Each row is a point. Examples show where two turns around zero, p and q, send a point. Where does a point land after both, in the order given? Backwards means that the second turn is done in reverse. Each puzzle has new turns, and all numbers are rounded.
In the rows, 128 means zero.

Turn p:
[118 107  85] => [130 161  92]
[128 140  96] => [153 149 118]
[101 137 166] => [101 126 167]
[171 119 140] => [138  86 112]
[123 136 152] => [119 118 150]
Turn q:
[135  44 132] => [142  52  93]
[135 137 147] => [121 125 149]
[137 150 114] => [141 152 135]
[133 143 124] => [132 142 136]
[123 147 114] => [130 152 125]
[104 147 137] => [101 145 129]
Where do these land?
q, then p: [120 139 133] => [126 135 141]
q, then p: [166 143 143] => [116  89 142]
p, then q backwards: [116 145 127] => [140 145 129]
q, then p: [119 136 150] => [109 136 143]
p, then q: [130  56  93] => [146 180  69]
p, then q: [116 149 122] => [125 131 153]

Turn p:
[120 147  66 119 124 100] => [105 128 148 103 169  85]
[158  97 128 130 105 134] => [166 145 116 106 130 137]
[138 138 130 103 148 140] => [110 133 121 136 147 152]
[ 87 130 145 173 162 141] => [100 101 103 148  78 109]
[149 147 120 114  98 131] => [141 160 147 133 149 127]
[148 143 185 134 137  99] => [160  99 133 178 129 147]
[ 97  94 121 122 121 151] => [114 132 128  90  96 139]
Turn q:
[110 105  69  83 172 147] => [129 140 108  58 179 154]
[134 122 159 195 112 141] => [ 97  94 139 186 112 137]
[117 142 142 141 125  98] => [116 146 122 148 117 105]
[121 137 136 145 100 149] => [114 114 146 134  99 138]
[142 125 112 122 116 133] => [137 110 128 113 125 124]
[150 142 111 163 151 137] => [120 103  87 143 128 143]
[149 100 120 118 131 155] => [145 101 140 116 149 147]
[112 146 160  88 127 111] => [152 177 144 129 116 119]
[115 133 142  98 117  81] => [141 166 138 125 126  85]
Where do these land?
q, then p: [ 84 123 114 147 106 106] => [109  99 172 130 109 123]
q, then p backwards: [120 177 110 102 138 156] => [130  79 138 125 119 170]
q, then p: [150 122  98 142 124 110] => [131 105 126  94 142 123]
p, then q: [169 129 121 138 123 136] => [138 119  87 123 126 129]
p, then q: [162 156  97 161 167 102] => [101 129  79 129 176 100]
p, then q backwards: [ 99  92 122 129 129 136] => [121 147  97 122 105 145]
p, then q: [147 113 163  94 129 142] => [136 104 131 124 116 176]
p, then q: [123  91 183 136 120 147] => [141  75 156 113  99 138]
p, then q: [ 98 148 144 104 116 116] => [121 139 159 160 123 141]

Turn p:
[147  98 109  93  91 146 141 144 106] => [127 124 158 154 126 164  87 104 110]
[148  94 150  91 131  91 120 144 125] => [144 142 168 136  78 127 112 143 125]
[ 91 149 140 123 164 172 168 123 132] => [143  73  84 158 141 127 145 134 144]
[132 117 119 128 154 115 103 149 107] => [129 148 155 143 138 122 133 159 135]
[119 125 141 118 144 120 102 140 146] => [146 134 128 114 118 130 129 162 132]
[111 130 106 149 108 146 141 109 166] => [126 102 106  91 154 122 112 107 127]
[ 98 132 124 129 138 118 132 107  93] => [ 92 109 138 139 129 131 153 135 144]
[139 220 118 145 144 129 111 103 128] => [136 148  97 111 159 133 212 113 115]
[136  96 133 158 165 122 102  97 143] => [134 146 134 105 131 100 125 137 187]
[120 126 138 114 124 149 131 141 115] => [128 121 119 150 126 148 119 136 125]
[165 147 157 125  93 102  96 153 113] => [122 190 130 127  98 144 133 131  92]
[130 102  99 162  81 126 189 126 161] => [111  98 121 108 141  89  76  74 101]
Turn q:
[141 196 136 145  81 138 184 109 106] => [185 141 171  94 124 118 110 186  94]
[123 102 120 143 110 125 130 103 117] => [127 156 131 150 149 114 116 126 125]
[106 133 143 114 133 114 124 133 128] => [137 127 114 135 109 124 147 131 140]
[139 142 158 155  80  98 178 133 115] => [159 133 114 121 127  90  96 189 105]
[128 119 115 116 159  82 137 114 122] => [145 104 125 151 140 117 122 123 173]
[158 107 129 108 132 141 111 129 166] => [ 82 112 133 144 118 156 115 126 127]
[144 126 124 141 175 203  95 156 129] => [ 98 103 135  97 136 160 150  65  83]
[127 118 156 104 143 125 138  91 140] => [137 114 140 178 111 135 131 130 125]
[115 122 113 110 126 143 152 137 119] => [134 136 142 118 105 113 114 108 131]
[131 119 111 134 110 121  69 158 107] => [ 83 146 113 100 154 115 162 127 143]
[ 97 124 103 138 158 118  90 144 158] => [120 136  92 120 135 166 144  97 162]
Where do these land?
q, then p backwards: [151 136 163 138 133 138 155 105 125] => [119 131 115 101 132 124 149 171 134]
p, then q: [128 119 129 140  73 125 126 136 162] => [110 145 162 130 127 117 173 121 152]
p, then q: [114 123  82  70 102 150 136 117 144] => [ 92 118 149 168 126 115 140  91  82]
p, then q: [116 122  79 110 150 141 127 131  61] => [159 110  78 144 128 140 128  96  75]
p, then q: [113 148 123 156 150 135 148 119 128] => [144 121 116 138 136 126 101 112 157]
p, then q backwards: [100 135 156  88 102 101 109 174 145] => [142 165 174 129  93 153 152 138 162]
p, then q: [109 118 146 155 136 150 109 132 142] => [111 127 121 103 122 150 126 115 159]
p, then q: [163  92 122 136 152 116 141 142 129] => [126 110 106 139 151 142 143 171 129]
q, then p: [168 160 106 138 147 150 129 101 119] => [150 136 111 162  98 135 122 142 169]
p, then q: [119 126 174 150 135  73  99 123 127] => [138 150 117  94  83 114 124 171 155]
